Every row gives one point. The points of each table are mixes of a few directions, plus a little noise. Count the directions of each table, and those that both share. Where both have some left over, give the other angles between the two spaces (their principal angles), to ten degrees, smallest first.
In the rows, zero is written as 128.

First (5 x 3):
[[ 73 181 113]
 [184  74 144]
 [151 106 135]
 [118 138 125]
 [115 141 124]]
Second (4 x 3):
[[125 123 180]
 [152 133 122]
 [ 63 118 115]
 [174 138  95]]
Directions: first 1, second 2, shared 0; angles 50

First (8 x 8):
[[109 148 152 123 141  90 134 143]
 [120 137 139 126 134 111 131 135]
 [124 132 133 127 131 120 129 131]
 [ 98 159 166 121 149  68 137 152]
 [189  66  52 142  85 249 110  80]
 [112 144 148 124 139  97 133 140]
 [147 109 104 132 115 165 122 113]
 [126 130 131 128 129 124 129 130]]
Second (8 x 8):
[[155 149 112 155 114  69 112 162]
 [140 125 130 139 133 110 126 137]
 [ 93 151 156 111 140 107 138 133]
 [114 145 130 121 123 119 128 132]
 [ 73 107 193  91 183 156 162  99]
 [136 142  76 123  76 174 109 114]
 [170  68 102 140 128 200 126  95]
 [143 137 126 144 128  89 122 149]]
Directions: first 1, second 3, shared 1

First (9 x 12):
[[122 135 129 126 130 120 128 130 119 120 134 141]
 [143 112 125 134 125 147 128 120 152 150 111  96]
 [ 82 180 137 111 142  65 126 152  51  58 184 233]
 [150 103 124 137 123 158 129 117 165 161 102  79]
 [113 144 131 123 132 108 127 136 104 106 146 163]
 [165  87 122 142 117 177 130 109 188 182  85  46]
 [ 94 167 134 115 138  81 126 145  70  76 169 206]
 [132 123 127 130 127 133 128 126 136 134 123 119]
 [152 100 124 138 121 162 129 115 168 166  99  72]]
Second (10 x 12):
[[146 110 109  82 145  77 157 120 123 126 122 189]
 [134 106 130  79 162 126 167 134 112 159 120 152]
 [129 161 156 164 102 129  95 137 172 108 103  77]
 [128 145 136 157  63 148  77 106 150 119 139  72]
 [101 184 143 191 103 157  72 133 108 106 138  71]
 [137 112  99  87 155  96 156 116  89 137 135 186]
 [121  74 134  92  89 128 152 126 157 110 182 186]
 [134 123  99 195 182 146 139 143 136 131  95 112]
 [103 176 175 150 155 143 120 168 124 122 104  91]
 [146  88  98  84 124 131 146  98 108 163 141 145]]
Directions: first 1, second 6, shared 1

First (11 x 20):
[[140 145 122 117 127 119 133 142  60 118 144 143 163 127  98 122 137 130
  157 137]
 [125 129 126 141 134 118 120 125 127 146 123 129 111 130 128 130 129 120
  133 110]
 [104 117 107 131 184 105 138  99 105 139 102 123  94 164 108 170 125 137
  117 100]
 [144 128 166 103  69 174 132 153 178  95 150 123 165  93 167  95 118 127
  104 190]
 [145 119 131 109  69 178 136 137 221  71 147 114 167 104 155  93 128 159
  113 171]
 [114 129 173  96 152 132 143 134  65 136 123 135 129 132 141 157 106  99
   90 175]
 [116 132 107 143 176  89 126 113  67 159 112 136 102 154  95 155 135 121
  147  85]
 [112 121 101 139 173 103 131 103 112 141 107 125  98 157 106 158 132 137
  130  91]
 [158 122 112 126  46 177 124 143 249  68 156 114 176  94 150  69 141 169
  139 152]
 [123 136 117 161 154  91 110 122  94 177 116 135  91 136 112 135 135 107
  153  75]
 [127 131 148 140 122 124 115 135 131 157 127 130 109 116 147 122 122 102
  124 121]]
Second (10 x 20):
[[133 171 133 129 146 128 130 127  57 126 142 136 197 121 117 103 139 100
  121 138]
 [147 118 101 123 134  81 119 128 138 105 126 122  94 138  96 156 149 185
  178 119]
 [128 162 169 145 180  70  94  81 165 142  98  86  93 103 175 153 136 136
   88 144]
 [139 111 144 133  83 175 120 191 162 154 155 159 128 134 154  94 126  53
  110 110]
 [ 96  93 150 109 100 159 155 105 137 134 106 117  94 110 147 148  81 156
  118 164]
 [128 142  89 141 156 127 133 116 117 116 130 131 161 152 101 118 148 128
  129  94]
 [111 129 121 111 108 175 164 129  51 119 140 147 191 126 103 106 106 120
  134 149]
 [116 110 125 138 140 110 122 104 166 142 104 113  73 131 137 153 120 150
  128 112]
 [154 150  86 119 153 107 128 123 129  68 143 122 180 148  91 124 168 169
  144 127]
 [130  94 162 131  79 148 116 176 159 174 135 148  68 118 160 125 107  83
  131 121]]
Directions: first 4, second 6, shared 3; angles 50

First (9 x 32):
[[166 148 106 121 166 124  97 159 133 141  94 162  85 114  98 124 130 127
  121 126 110 158  71 120 126 143 139 143 129 134 169 164]
 [115 123 131 145 111 148 145 117 136 132 108 102 128 159 145 138 144 103
  126 128 146 104 148 147 123 126 116 126 138 137  92  90]
 [137 134 116 149 131 151 131 137 146 147  65 119  90 165 129 144 155  88
  121 123 138 119 113 156 119 138 117 138 141 146 105  99]
 [118 111 154  98 123  68 137 143 146 131 118 189 110 110  95 138  96 139
  143 103  76 219 105 155 154 134 137 148  83 121 173 172]
 [168 164  84 148 165 186  92 134 104 127 133  90 127 121 140 108 156 130
  108 157 168  53 113  79  99 130 131 114 175 135 121 118]
 [122 137 115 144 121 176 124  97  93 106 199  60 189 119 171 105 140 151
  119 159 180  29 181  78 107 109 126  94 166 121  88  96]
 [157 150 102 131 156 151  99 135 108 124 148 117 132 106 128 108 134 145
  117 145 143  95 112  87 114 129 136 119 150 126 141 143]
 [ 65  82 186 104  71  69 177 100 138 111 174 144 173 125 136 140  90 147
  154 105 100 180 183 162 159 113 125 127  81 111 120 129]
 [103 103 159 110 106  81 152 130 150 132 111 168 117 133 111 145 107 123
  143 102  92 197 127 169 151 130 127 144  89 125 142 142]]
Second (9 x 32):
[[ 95  89 116 117  95 123 146 116 124 120 122 100 100  95  92 158  94 123
  123 134 114 101 102 100 145 121 112 141 121 168 139 159]
 [126 126 128 127 126 128 129 127 128 128 128 126 127 126 126 129 126 127
  128 128 127 126 126 127 129 128 127 129 128 130 129 130]
 [121 120 126 126 122 127 132 126 127 126 127 123 122 121 121 134 122 127
  127 129 125 123 123 122 131 127 125 131 127 136 130 135]
 [115 113 124 124 115 126 135 123 127 125 126 117 117 115 114 140 115 126
  126 130 123 118 118 117 134 125 122 133 125 143 132 140]
 [142 144 133 132 142 130 121 133 130 131 130 140 140 142 143 115 142 130
  130 126 134 140 139 139 121 131 135 122 131 111 123 115]
 [ 92  85 115 116  92 122 148 115 124 119 122  97  97  91  89 160  91 122
  123 134 112  98 100  98 147 121 111 143 120 172 140 163]
 [147 150 135 134 146 131 117 135 130 132 131 144 144 147 148 111 147 131
  131 124 136 143 143 144 119 131 137 120 132 105 122 110]
 [ 86  78 113 115  86 121 151 113 123 118 120  93  92  85  83 166  85 122
  122 135 110  94  95  93 149 120 108 145 119 179 142 168]
 [227 247 163 160 227 144  73 164 140 152 146 213 213 229 236  37 229 144
  143 111 170 210 207 212  77 148 174  88 149   7  95  33]]
Directions: first 3, second 1, shared 0; angles 80
